Each row of a before or after table is a point. One or more steps were done to the points. Then noise was added and the rows were shuffled. The steps act on how far a point lies along the listed directions, d1 being the first. Write out the steps. A step turns or swaps two directions, mirrors them in a line or flattens them onto one, adds a multiple of one to another, or multiplies one. Angles are multiples of 10 degrees, from the lower direction toward the higher: turns from -170 to 170, lines from 10 to 170 but not 90. Use the fewest steps. Two steps may share a direction if one is a turn and the other turns, adds or multiplies; they go together, in the order done. Otherwise the lowest direction goes first.
(in the rows, 128 means zero)

Directions:
(1): [ 72 154 145]
(2): [125 158  72]
(3): [ 97  78 103]
Before, 12 rows:
[[133 126 127]
 [152 136 122]
 [145 190 105]
 [148 141 164]
 [146 115 146]
 [145 131 150]
 [147 135 140]
 [152 117 136]
 [153 120 124]
 [117 182 109]
 [137 147  95]
 [157 140 109]]
After (12 x 3):
[[153 126 151]
 [139 238  20]
 [111 220  33]
 [144 114 182]
 [156 119 125]
 [133 184  30]
 [148  94 187]
 [149 114 213]
 [133 125 127]
 [150 143 110]
 [156 159  70]
 [156 104 159]]
Steps: multiply d2 by 3

Directions:
(1): [165 154  71 137]
(2): [160  96 143 184]
(3): [180 109 145  83]
Before (11 x 4):
[[155 145 105  80]
 [102 187  88 111]
 [146  99 182 112]
 [ 90 169 130 113]
 [ 81  99 191 152]
 [187 108 101 167]
 [ 90 127 160 226]
 [ 62 144 170  76]
 [137 124 127 203]
 [167 112 119 106]
 [176 122 122 166]]
After:
[[ 76 139 159 108]
 [127 165  72  85]
 [122  89 198 180]
 [180 122 129 184]
 [127 141  98 172]
 [152 133 174  58]
 [162 119 159 167]
 [ 99 103 197  95]
 [143 150 126  71]
 [130 172 101  87]
 [109 139  95 128]]
Steps: turn d2 and d3 by 160 degrees; multiply d3 by 0.7

Directions:
(1): [152 174 136 148 106 108 190 182]
(2): [ 80 136 205 111  98 154 148 112]
(3): [ 77 112 103 206 120 158 134 141]
(4): [142 194 106 135 144 176 143  74]
(5): [103 151  99 129  63  73 116  90]
Before (10 x 8):
[[148 162 105 132 157 145 115 116]
 [155 155 135 121 155 130 134 142]
 [143 157  82 129 125 118 101 116]
 [174 142  83 103 147 117  85 109]
 [ 74 105 165 186 126 133 147 164]
 [102  61 134 130 120 122 102 138]
 [120 158 110 137 127 144 128 143]
 [128 115 105  96 133 111  83  59]
 [148 136 150 109 146 130 128 127]
 [116 112 151 168 159 164 138 151]]
After:
[[199 121 124  76 181 112 120 129]
 [ 77 120 145 139  95 116 105  89]
 [128 147 149 123 110 108 142 136]
 [200 118  45 144 188 115  93 175]
 [168 119  75 137 161 101 100 162]
 [249 130  11 126 186  78  93 184]
 [119 124 106 138 137 141 110 155]
 [123 128 126  98 111 127 109  78]
 [141 141 105 148 128  97 130 155]
 [ 21 127 197 149  90 158 119  64]]
Steps: turn d1 and d3 by 60 degrees; multiply d2 by 3; turn d4 and d5 by -150 degrees; multiply d4 by 0.4

Directions:
(1): [128 178 140 214 132  95 115 147 148]
(2): [107 157  77 119  67 123 184 164 132]
(3): [112 153 155 133 124 211 106 179 106]
(4): [105 165 146 106  97 151 108  78 199]
Before, 9 rows:
[[ 89 202 132 112  80 147 124  64 229]
 [155  67 161  94 185 163  57  66 130]
 [189  53 150  97 204  91 100  52  99]
 [105 135 134  98 107 138 163 142 127]
 [120 102 168  64 151 149 116 117 118]
 [107 117 117 133 119 136 154 166 114]
 [129  96  98  65 123 141 173 153 102]
 [131 142 113 163 110  60 175 122 156]
 [116  96 105  90  91 157 158 134 131]]
After (9 x 9):
[[150 135  96 210 158  74 165 201  54]
 [126  86 103 101 107 148 160 151 109]
 [124 147 115 166 104  67 171 115 166]
 [110 127 127 102 113 129 168 159 109]
 [168  52 153 118 206 150  72  96  93]
 [179  73 153  75 193 102  96  27 130]
 [129  88 163  85 165 131 114 141  94]
 [123 104 102  56 111 147 168 129 130]
 [ 97 130 119 112 112 150 145 135 145]]
Steps: mirror d1 and d4 in the line at 10 degrees

Directions:
(1): [ 56 132  83 123 180 115 155 181 140 142 142  82]
(2): [143 131 145  90 118 177 117 105 191 114 182  64]
(3): [144  81 120 101 150  66 112  97 186 188 111 137]
(4): [ 81 132 138 105  68 136 141 161 163 151 169 199]
(5): [173  79 149 150 191 155 134 170 123 134 183 163]
(6): [186 139  51  73 121 146 143 166 140 108 101 147]
Before (13 x 12):
[[ 77 145 149 128 138 129 121 107 154 116 142 125]
 [156  98 155 115 161  98  97  47 127 135  94  32]
 [119 182 127 110  96 145 119 121 101 114  81 132]
 [189 105 113  50 101 121 114 101 179 135 114  96]
 [123 142 100 141 110 115 130 126 131 130 110 180]
 [113 103 106 123 134  99 130 179 164 162 139  99]
 [218 172 112  94  74 196 125  89 155  72 139  77]
 [ 83 132 183 152  95 106 126 113 150 146 128 177]
 [154 104  46  59 200 179 133 158 184 155 175  46]
 [109 169 116 126  86 123 136 114 107  95  74 100]
 [199 141  99 119 115 110 108  56 116 109  63 130]
 [143 165  67  37  31 150 120  99 194 113  99 104]
 [161 135 145 131 116  93  81  51  86 101  78  92]]
After (13 x 12):
[[155 121 110 123 137 138 116 103 170 120 135 125]
 [134 107 183 145 151  94 109  75 170 148 117 113]
 [ 61 171  15 113 128 114 160 190  63 146  65 149]
 [161 142 121 102  64 170 128 122 156 114 159 209]
 [103 124 148 144 169 101 120 114 141 132 131 155]
 [141 122 104  94  64  89 140 151 112 145  81 199]
 [ 95 126  99 122 109  93 134 170 148 153 107  85]
 [175 116 152 104 160 160 121 148 138 145 149 167]
 [122 120 175 113  65 153 106 136 125 116 187 202]
 [ 55 135 169 125  48 134 141 146  96 139 153 200]
 [192  70  68  94 132  91 135 168 146 174 101 239]
 [156  93 144 130 143 149 140 171 153 139 178 174]
 [208 134 101 158 118 129 156 167  64 119  96 239]]
Steps: multiply d2 by -1; turn d3 and d5 by -130 degrees; turn d3 and d4 by -130 degrees
